Each row is a point. The window is the flat piece filled in between its corners: a triangle in 3 columns, a solid with four corners in 4, and so on. A path goes straight from each point to the next, and from the last back to the first. List the points from which the path goes on through the window.
(in the rows, 128 means zero)

Window (4 x 4)
[[ 90 106 153 139]
 [ 71 117 181  97]
 [198 165 120 112]
 [167 114 158 125]]
Path:
(1): [189  94 144 104]
(2): [170  92 135  75]
(3): [  7 139 179 170]
(4): [ 78 153 196 116]
(5): [ 95  99 157  91]
(6): [125 106 110  97]
(7): [ 87 145 195 157]
(8): [116 153 180 159]
Through the window after points: 4, 8

Window (6 x 6)
[[ 72 113 126 163 139 226]
 [122 206  78 124  53  83]
 [149  84 182 143 192 134]
 [154  54 147 146 133 115]
 [ 32 144  76 123 138 142]
 [120 172  67  84  78 175]]
Path:
(1): [ 42  61 168  66 164 169]
(2): [112 138  86 177 132 190]
(3): [127 117  73 192 134 170]
(4): [ 20 143 116  64 132 173]
(5): [ 41 118 119  90 114 187]
(6): [ 75 141  85 158 155 134]
(7): [162 107  86 157 137 132]
(8): [ 72 126 173 132 137 175]
(9): [ 70 100 150 124  59 151]
(10): [ 90 154  75 116 149 122]
(11): [118 133  72 141 227 229]
(12): [142  69 200 144 130  99]
(13): [ 55 173 141 115  89  97]
(14): [ 97 134  77 142 132 127]
(15): [135 106  93 159 158 145]
(16): [ 43 196 135 102  38 210]
Through the window after points: 5, 7, 11, 15

Window (8 x 8)
[[ 65 108  73 198 112  95 150 175]
 [148 113  66 114 190 155 136 138]
 [147 168 149 153 186 100 104  90]
 [ 19 123 184 137 180 119 126 137]
 [133  75 116 226  78 131  61 100]
 [111 142 118  80 101 163 249 179]
 [ 76 100 154  27 125  83 175 145]
 [ 64 168 111  33 101 145 210 115]]
Path:
(1): [114 122 142 137 143 139 235  87]
(2): [ 73  74 101  71 182 130 200  82]
(3): [116 180 110  94 106 146 158 164]
(4): [140 131 115 134 123 141 102 151]
(5): [ 76 120 104 169 143 123 166 115]
(6): [ 89 122 103 145 193 155 213  51]
(7): [ 56 131 159 100 104 108  95 202]
(8): [112 169 138 107 147 150  97 195]
(9): [ 66  96 105 111 118 128 197 111]
(10): [ 92 118 126 151 127 138 185 129]
(11): [144 145 121  94 111 112  68 171]
(12): [ 70 142  90  97  95 124 127 167]
Through the window after points: 2, 6, 10, 12

Window (9 x 9)
[[134 115 123  56 133 162 102 168  90]
 [ 75  97  60 119  76 110 180 114 169]
 [102 179  83 144 146  68 138 158 221]
 [ 32 162 152  88 119 176 167 158  73]
 [231 101 145 127 115  64 193 132 157]
 [177 118 200  98 110 152 123 156 249]
 [113  74  51 160 123 188 155 179  84]
 [ 65  68 205  74 122  90 125  95 150]
 [170 146 110 119 150 149 105 108 103]]
Path:
(1): [ 92 157 112 116  87  84  77 163 141]
(2): [ 93  90 145 194  67 118 125 139 118]
(3): [133 143 100  85 159 119 169 141 172]
(4): [ 88 103 110  87 144 152 141 121 144]
(5): [116 149 133 139  97 124 122 176 161]
(6): [ 61 122  86 125  50 113 124 146 167]
(7): [139 103 116  97 153 140 197 110 146]
(8): [124 102  98  79 195 146 174 159 107]
(9): [156 131 162 114  36 115  94 139 190]
(10): [119 120 146 137  91 120 113 170 184]
(11): [155 111 123  69 172 144 213  70 177]
(12): [149 131 140 103 152 137 168 109 153]
Through the window after points: 6, 8

Window (11 x 11)
[[106 123 138 128 208 110 126 119 124 193 154]
 [249 170 152 115 156 188 135 125 131  55  72]
 [144 150 107  55  54 185  35 128  68  55  65]
 [ 96 168 148 228 158  74 167 165  95 190 128]
 [157  97 153 107  78 155  91  67  51  97 134]
 [ 91  72 145 156 139  39 196 132 176 166 127]
 [200 157  97 161  89 239 121 151 133 139 100]
 [203  82  79 126 143 139  29 112  73  69 119]
 [111  50 165 130 164 119 170 166  85 138  91]
 [ 64  71 153 178 181  85 138  73 116 156  62]
 [140 186  97 170 130 223 153 150 121  59 141]]
Path:
(1): [141 121 175 180 144 171 120 109 185  86  94]
(2): [170 102 168 160 122 135 122 131 128  70 116]
(3): [107 197  18 118 116 205 143 122  52 187  76]
(4): [137 116  82 116 107 137 159 105 102 158  79]
(5): [121 115 153 159 136 141 104 132 108 111 137]
(6): [157  94 186 189 104 224  30  93 134 106 166]
(7): [190 152 119 101 138 148 152 132  99  89  65]
(8): [149 113  97  97 126 144 129 125  61 116 115]
Through the window after points: 6

Window (12 x 12)
[[115 134  65 153 146 136 134 132 115 115  92 195]
 [ 43  87 117  83 127 151 167 133 176 111  81 118]
 [131 142 139 107 105 147 119 161 141 168 119 124]
 [122 138  99 119 153 122  88 104 116 147 143  95]
 [126  99 124 130  55  84 140 133 105 195 150 176]
 [128  82  94 133 130 141 118 140 137 178 121  86]
 [148  98 147 137 175 140 150  81 141 126 152 186]
 [113 141 141 154 168  77 143 164 147 142  49 115]
 [133  97 137 102 185 111 109 150 119 140 114 141]
 [142 122 156 100 168  67 222 166 127 107   7 103]
 [123 118 107 117 143 109 136 168 143 159 166  91]
 [122 138 158 185 114 156  94 149  70 105 149 174]]
Path:
(1): [140  99 116 132 136 119 127 145 145 127 109 114]
(2): [ 91 108 139 108 142 130 140 128 123 179 129 117]
(3): [ 91 126 161 136 143 151 128 150  85 132 130 122]
(4): [157 121 126 155 133 109 117 144 118 113 108 175]
(5): [111  87 130  80 124  69 114 111 194 107 128 108]
(6): [119 137 107 144 166 165 167 166  91 184  72 129]
(7): [ 65 123 109 114 176 128 124 132  72 181 115 132]
(8): [156 104 120 135 111 120 133 149 164 142 136 112]
(9): [133  99 165 157 135  93  89 162 143  90 114 142]
(10): [118 140 118 142 131 148 143 143  89 145 132 144]
(11): [101 127 123 131 131 143 170 116  99 190 166 128]
(12): [135 101 121 144 122 129  95 155 130 128 103 130]
Through the window after points: 3, 7, 9, 11

Window (14 x 14)
[[ 27 130 185 194 105 127  46  72  94 121 140  72 138 115]
 [ 32 180 165 131 142  59 130  58 125  75 145  81 134  96]
 [179 139 108 152 152 154 131 178 186 217 204 168 210 102]
 [ 86 153 103 124 157 210 132 249  75 109 148  83 130 178]
 [ 38 120  88 149 134 105  75  12  72  99 182  81  81 121]
 [190 103 157 164 102 117 175 140 158 170 176 150 161 179]
 [186 130 159 123 131 171 198 160  92 187 121 181 128  67]
 [132 230  98  84 117 193  98 183  59 162  93  96 125 191]
 [ 82 187  77 155 176 180  57 178 100  53  24  71  73 168]
 [144 159 102 181  84 187 207 126 137 145 136 142 199 105]
 [168 125 170 113 159 222 198 122 168 159 142 219 226 146]
 [110 133  80  61 123 178  77 187  67  72  42  43 150 144]
 [ 50 143 129 167 111  78  89  91  71  61 134 182 177 121]
 [114 107 121 150 154 136 209 141 132 227 111 176 211 145]]
Path:
(1): [106 139 130  52  59 131 111 153 160 166 137 193 138 155]
(2): [119 151 132 169 157 149 139 125 103 118 137 126 173 134]
(3): [141 101 156 174 186  93 185  93  72 120 132 131 165 112]
(4): [ 83 143 117 143 111 166  96 132 143 127 134 121 138 136]
(5): [103  96  87 100  98 173 103 124 153 143 117 106 127 104]
(6): [115 198 167 166 178 138 138 171  39  84 117 112 188 190]
(7): [146 169  92 175 206 179 116 157  36 141  84  69 198 171]
(8): [ 57 129 129 121  74 139 148 137 203 117 107 180  86 113]
(9): [ 75 156 121  97 113 171 141 134 134 135 120 141 136 143]
(10): [138 147 132 160 155 149 120 154  61 147 116 102 160 110]
(11): [103 169 127 149 168 164 139 161  69 119 148  88 148 142]
(12): [ 64  89 106 127  62 131  44 100 202 131  93 158 103 119]
Through the window after points: 1, 5, 7, 11

Window (14 x 14)
[[166 151 139 135 197 171 151 203 112 109  87  70 159 195]
 [206 144 217 130  99 125 203 189 103 110 131  98  90 163]
 [151 112 116 154 134 111  23 173 101  97 198 166 183 121]
 [ 98 122 110 206 180 178 102  88  90  97 174  84  45 148]
 [141 139  39 151 131 142  97 187 155 189 155 170  54  38]
 [114 146 204 144  81  26 107 126  98 163  52  92 144  85]
 [ 93  64 125 155  66 156  86 135 183 182 114 195  73 103]
 [ 54 199 117 150 151 120 143 153 140 114 131 140  72 161]
 [ 77 108 119 150  63 214 116  91 154 125 163 103 125 107]
 [111 132 121   7 128 133 183 104  69 148 129 146 121 165]
 [101 129 150  87  41  71  43 147 102  60  88 221 103  76]
 [151  36 173 132 115 110 149 135 173  91 149  82  81  99]
 [ 46 220 156 191 189 152 148 148 133  98 103 213  81  47]
 [135 129 114 117 102  96 111  46 115  78 100 134 150 198]]
Path:
(1): [162 165 184 121 139 162  35 176 121 132 110 127  78 148]
(2): [ 81  91 103 173 106  42 205 112 101 114 118 108 198  95]
(3): [139 118  67 242  27 134 184 196 135  77 161 147 144  87]
(4): [ 86 169 166  58 173 112  88 116 115 139 105 148  62 151]
(5): [140 128  69  85 130 153  33 144 197 135 144 143  60 121]
(6): [ 99 145 137 194 100 101 206 147  51 141 120 164 131  70]
(7): [102 113 116 166  75 106 114 132  99 113 114 138 140 109]
(8): [127 133 129  87 138 149 108  98 143 121 133 152  74 152]
Through the window after points: 1, 3, 5, 7

Window (14 x 14)
[[146 122 179 120 106 121 149  88 115 132  94  76 113 114]
 [129 146 112 132  70 165  70 216 160 125 150 118 115  83]
 [165  61 121 121 117 162 151 113 130  94 105  84 140 112]
 [115  88 190 151 102  81 172 151 101 175 108 179 139 147]
 [171 111 148 128 142 188 132 102 104 123 146  82 149 170]
 [101  71 184 159 132  43 134 114 127 139 136 147 107 155]
 [ 94 118 163 144 119 142 182  92 138  87 120 105 142 124]
 [121 110 117 100 157 178 144 137 119 135 125  90 102 109]
 [177 112 158 119 158 164 160  84 164 107 116 133 111 127]
 [ 73  97 189 140 113  45  97 119  93 143 102 204 156 108]
 [115 122 170 153 138   7 167 124  95 144 119 147 177 109]
 [137 137  80 169  71 164  94 161 104 139 154 141  90  83]
 [123 125 125 200 117 161  85 179 134 151 108 113 122  80]
 [132 119  99 117 116 163 144  83 173 138  98  84 140 140]]
Path:
(1): [147 134  88 138 119 158 129 114 136  82  97 115 125 133]
(2): [103  86 196 118  97 115 144 112 156 233 144  89 136 108]
(3): [141 102 172 155 121 157 125 131 106 157 181 125 123  96]
(4): [123 108 133 132 115 114 128 144 128 111  85 124 127 120]
(5): [139 127 126 149 131 129 141 150 134 128  99 120 131 156]
(6): [111  97 156 142  97 117 127 126 121 136 133 140 118  81]
(7): [136  92 136 139 109 124 140 122 131 139 151 129 149 107]
(8): [110 154 125 146 125 177 103 173 119 106  62 126  68 142]
Through the window after points: 1

Window (14 x 14)
[[100  98  78 125 105 117  98  79 108 111  84 151 165 171]
 [143  98 180 135 170 105 184 171 101 119 152 139 135  80]
 [ 76 102 145 208  79 223 144 110 150 149 114  68 134 136]
 [ 55  85 102 107 104 103 117  58 108 140 135 101  97 150]
 [ 84 172 160 129 132 126 202 152  70 166 102 168 183 116]
 [107 115 121  93 138 127 124 249 146 145 140 134  90 139]
 [ 69 137 100 134  77  84 160  88 151  95  81 123 112 138]
 [164 127 107  65 104 144 111 139  57 102 135  46  90  98]
 [106 192 159 150 114  96 110 126 107 114 126 110  90 136]
 [132 175 127 104 111 151 136 112 154  86 175 132 116 105]
 [153 204 141 153 154  38 208 189 175 209 141 184  91 131]
 [115 111 125 112 106 197  91 114 136  92 107 145  57  56]
 [156 140 191  90  99 105 150 153 145 142 139 130  88 132]
 [117 137 151 124  72  98  89  97 152 137 151  66 133  76]]
Path:
(1): [112 169 111 123 148 109 114  90 142 121 101  70 125 116]
(2): [106 124 127 112 128 151 115 105 142 127 118 114 104  98]
(3): [118 117 153 156  52 137 128 153 102  96 137 139  79  83]
(4): [143 123 109 138  77 114 133 124  88 112 143 195  75 175]
(5): [ 81 146 128 121 127  96 152 116 162 139 107  94 137 104]
(6): [116 131 123 113 127 160 107 124 121 118 105  96 120 111]
(7): [ 86 100 166 137  43  74 191 147  99 116 193 158  88 151]
(8): [114 121 137 166  66  89 151 129 100 121 145 125  98 107]
(9): [ 85 164 131 122 127 136 127 109 154 118  93 105 118 143]
(10): [ 75 168 157 128 174 147 112 119 132 140 124  94 111 129]
(11): [178 101 130 118  38 105 162 153  97 117 149 147 106  99]
(12): [ 85  38 128 130  35 165 145 137  71 133 148 180 114 163]
Through the window after points: 2, 4, 8, 12

Window (14 x 14)
[[122 168  86 157 125 152 140 152  74 157  87 111 170 127]
 [107 116  68 148 126 136  75 122  80 127 165 135 141 123]
 [202 128 166 169 115 158  71 179 150 103 115 113  78 106]
 [153 144 166  90 130 120 167 127 171 156 138 123 155  61]
 [186 155 117 127 106 195 186  92 180 156 126 101  97 163]
 [162  90 175 198 152 168 130 110 142  39 102 147   7 108]
 [ 85  88  52 208  45 102 174 188 177 215 170  95 123 219]
 [171  79 108 114 152 137 172 177 192  85  81 183 171 163]
 [107 171 166  62  82  83 129 145 201  82 126 111 131 129]
 [131 184 196  96 184 171 106 118 168 145 130 151 123  98]
 [182 145 179 113 105  81 146 137 154 103 126 171  99 147]
 [109 192 119 160 110 181 140 148 124 146 202 114 168 119]
 [209 102 112 199 166  99 199 116 226  81 105  96  42 192]
 [106 159 156 163  98 121 135  56 190 125 144 114 168 140]]
Path:
(1): [111  24 185 114 162 104 197  91  66 144  91 132  63 167]
(2): [166 116 181 126 133  78 127 148 141 116 144 104  94 224]
(3): [155 151  85 185 118 169 163 110 191  93  96 164 104  75]
(4): [129 168  98 158  94 151 150 138 180 145 110 116 113 121]
(5): [157 110 146 140 123 132 149 115 152 124 148 114 120 173]
(6): [144  89 195 140 143 134 137 141 180 116 121  85  96 171]
(7): [201 170  80 171 122 112 163 128 174  99 124 157  91 119]
(8): [117 158 110 140 132 121 112 132 201 140 149 197  54 101]
(9): [153 126 159 114 109 124 150 133 140 100 118  83 179 151]
(10): [143  82 170  75 139 132 153 183 112  67  84 113 128 199]
(11): [163 145 128 164 125 142 141 126 176 127 133 143  90  89]
(12): [152 176 135 155 139 143 161 106 229 175 117 166 128  94]
(13): [143  69 165  79 113 117 133 168  62  51 149  76 129 121]
(14): [138 128 162 143 103 154 169 160 121 132 145 105 134 140]
(15): [141 142 106 128 131 127  99 134 198 118 114 160 131 120]
(16): [175 208 114 140 104 151 105 157 223 110 159 122 161  71]
Through the window after points: 4, 6, 8, 12, 16

Window (14 x 14)
[[ 71 177 116  80 145 196  82  90 169  73 109  88 118 156]
 [173 151 161  89 157 119 127  55 152 149 124  91 114 208]
 [ 88 166 112 102 165 116 174  94 180 123 151  85  73 128]
 [116 119  89  59 103 235 124  57 113 135 200 108 123 104]
 [ 70  84 171 165 138 205 163 126  68  62 115 106 162 158]
 [197 164 107 109 147  84 129 171 107  80 131  60 152  76]
 [162 209 102 237 174 118 212  55 144  86 132 165  90 154]
 [175 160 136  65 204  83 168  40  94  67 166  38  72  26]
 [154 118  61 107 190 119 124 101  85 117  46   9 101 120]
 [110 128 191  89 225 156 191 169  53  91  81 107 140  71]
 [122 190 177 133 101  81  85 135 123 179 106 124 107 134]
 [123 173 161 118 165 115  86 124 160 175  89  39 160 115]
 [ 96 146 155 132  73 124 129 114 180 127  96 170 150  83]
 [181 112 161  92 201  61  79 172 120 145 150 101 110  16]]
Path:
(1): [102 187 148  82 114  67 109  71 124 114 156 127 177 113]
(2): [146 108 139 139 183 249 142 155 158 127  97  77  38 127]
(3): [148 114 185 132  90 154 191 128 162  93 131 100  52  62]
(4): [116 174 121 138 148 114 119  97 142 129 106 132 158 122]
(5): [107 144 116  52 203  90 147  92  71 155 146 114 128 139]
(6): [180 150 142 184 125 182 129 145 173  48  99  39 101  70]
(7): [180 160 212 206 142 180 176 127 156  83  85  95  94 114]
(8): [100 124  93  59 159 129  92 100  93 121 146  95 148 112]
Through the window after points: 3
